Each row of a before or after table is a point. The points were changed in one or more steps. Then noise was added and the rows were shuffled. The steps act on how far a point lies along the listed directions, d1 being the first. Name the steps. A step turns or swaps two directions, mirrors them in a line or flattens them onto one, adds a multiple of one to another, or multiplies one. Angles are multiples of 10 degrees, from the lower direction toward the higher: turns from -170 to 170, lines from 10 to 170 but not 90. Use the fewest steps. Two steps may share a direction if one is a turn and the other turns, adds or multiplies; they go together, in the order done. Otherwise the lowest direction goes first.

Directions:
(1): [-66  28  -2]
(2): [  9  15 -69]
(3): [-27 -64 -17]
Before (8 x 3):
[[-36   5 -22]
 [ 45 -37 -33]
 [-36  -5 -37]
 [-40 -10   2]
 [ -8  62  -5]
 [-37  -4 -21]
 [-17 -11  -4]
 [-18  49 -31]]
After, 8 rows:
[[ 30  47 -95]
 [-29   2 -41]
 [-12   1 -76]
 [-13  -8 -24]
 [ 41 -57  41]
 [ 23  64 -60]
 [ -6   9 -82]
 [  1  -3 -91]]
Steps: turn d1 and d2 by 50 degrees; multiply d2 by 2

Directions:
(1): [ 61 -32  47 -37 -44   1]
(2): [-24  65  25 -68   4  12]
Before (8 x 6):
[[ -3   0 -11   9  44  -3]
 [ 18 -14 -15  -8  -7 -29]
 [-71  55 -32  -2  57  -5]
 [ -4 -65 -52  95  52 -14]
 [-66   7 -61  77  25  -5]
 [ -9  32   2   1  21  16]
 [ 32  13  45 -69 -34 -15]
 [-27 -13 -20  30 -10 -14]]
After, 8 rows:
[[  4 -12  -6  10  36  -3]
 [-31 -28 -50  85   4  -9]
 [  8   1 -21  -9  -1 -29]
 [ 19  31  39 -74 -26 -13]
 [ 13   7  14   6   7  13]
 [ -9 -15  -8  13  21 -12]
 [-30 -14 -17  31 -10 -13]
 [-20 -49 -59  90  66 -14]]
Steps: flatten d1 and d2 onto the line at 50 degrees

Directions:
(1): [ 17  21  54  21 -29 -45 -22 -58 -12  16 -29]
(2): [-28 -20 -71   5 -36 -50  11 -39  12 -11  12]
(3): [ 51 -35 -28  -9  47  22 -26 -55 -10  25  12]
(4): [-16 -81  39  10  11   3  36 -16   5 -38 -23]
(5): [ 26  -3  -6  95  22 -20   6  25  17   3  21]
(6): [-28  -5 -17   7  20   5 -11   7  50  51 -73]
Before, 8 rows:
[[  2  21  18 -34   8  25  -5  15 -13  13 -21]
 [ -6  21 -39 -35 -33 -12  -5  11  -9  10  31]
 [-19   3   2  19   1   4   7  17  13  14 -21]
 [ 19  23 -32 -60   3  38 -33 -19 -45   3  21]
 [ 38  54  53 -25   6  -7 -33 -38 -34  19 -21]
 [ 27  -2  -3  58   2 -20   6  -1   6   2   1]
 [-16 -19  10  29 -18 -23  34  10  16 -42  27]
 [ 20  19  35  55   9 -10   1  65  17  -4 -11]]
After (8 x 11):
[[ 40 -73  30   7  57  16  15 -46 -17 -21 -20]
 [ 18   1  14   5  13   3  -5  -7 -12  14 -17]
 [-50  45  -2   4 -44 -11  25  60  26 -32  30]
 [ 63 -23  10 -31  31  27 -51 -93 -52  20   0]
 [ 38 -15  16 -37  -9  -8 -27 -62 -26  32  -1]
 [-17  11   1  16  -6  -3   5  16  13  10 -16]
 [ 13   6   0  66  -5 -38  11  45  23 -11   2]
 [  9 -18 -16  41   4 -11  18   9  11  -9   0]]
Steps: add -1.5 times d4 to d3; turn d1 and d4 by 110 degrees; turn d2 and d5 by -40 degrees; multiply d2 by 0.4; multiply d6 by 0.7

Directions:
(1): [ 70   0 -51  50 -16  43 -24 -31  42  42  32  47  24 -43]
(2): [  8 -63   3 -44  -4  18 -39  36  12  19  30 -69  86   1]
(3): [ -9   5  76  27 -60  -5  -8  51  26  16  79  -3 -48 -19]
(4): [ -4 -15 -32 -33 -91 -15 -58  20   4 -19 -71   8 -27 -45]
(5): [ 40  -1  10 -26 -19  -4  10 -95 -23 -39  36 -71 -32 -40]
(6): [ 34 -47   2  48  27 -72 -52   4  15 -84  17  20   5  23]
Before, 10 rows:
[[-28  23  31   4  11 -22  20  -1 -14 -12  11   7 -57  17]
 [ -1 -10   1   4   4 -32 -14  17 -10 -16 -15   5  -5  -5]
 [ 14  -5  13  51 -10  -8 -13  33  26   8  22  39  -5  -3]
 [ 12 -13 -17 -28   3  -8 -18  16 -11  -8 -29 -13   8  -1]
 [-14  -1  15  16  12 -11   1  39  -5  -3  -6  26  -7  28]
 [ 57 -22 -18  36   4 -33 -28 -21  25 -37   8  15   9  -6]
 [  1 -27   4   5   8  18  -5  28  12  23  30 -28  40 -13]
 [ -4  20  18  19  14   0  17  -1  18   7  33  10  -9   7]
 [ 11   6 -12  21  19   0   1   4   4   1 -12  10  26  22]
 [ 17  12  -5 -16   4  -7  -8 -26 -12  -7 -13 -12   0 -10]]
After (10 x 14):
[[ 36  -6 -20  36   8   0 -17  -5   9  -3   3  39   5   4]
 [  3   2  10 -26   4  -7  -9  -6 -12  -8  -8 -26   9  -3]
 [-17  20 -15   4  -4  -7  -5  12  13  -2 -30  30 -12   2]
 [ 35 -14  10  -7  11   1  -9   4   0  -2  32 -27  11  -7]
 [ 33 -22  -6  28  22 -32 -19 -13  -2 -29  16   4   6  -9]
 [ 14  -8  -9  18   5  -8 -19  23  12  -2  -6   3  33  19]
 [ 25 -49  23  41  49 -94 -36  23  12 -95   8   5  13  51]
 [-22   2  28  19 -24   5   3  49  14  20  24   1 -15 -17]
 [  7   1   6  62  37 -33   3  16   7 -23   0  52  -9  30]
 [ 15  10 -41  -3  -7  -3 -15 -39  -9 -10 -37  26 -31 -17]]
Steps: turn d1 and d5 by 130 degrees; turn d4 and d5 by 140 degrees; turn d2 and d3 by 70 degrees; multiply d6 by 2
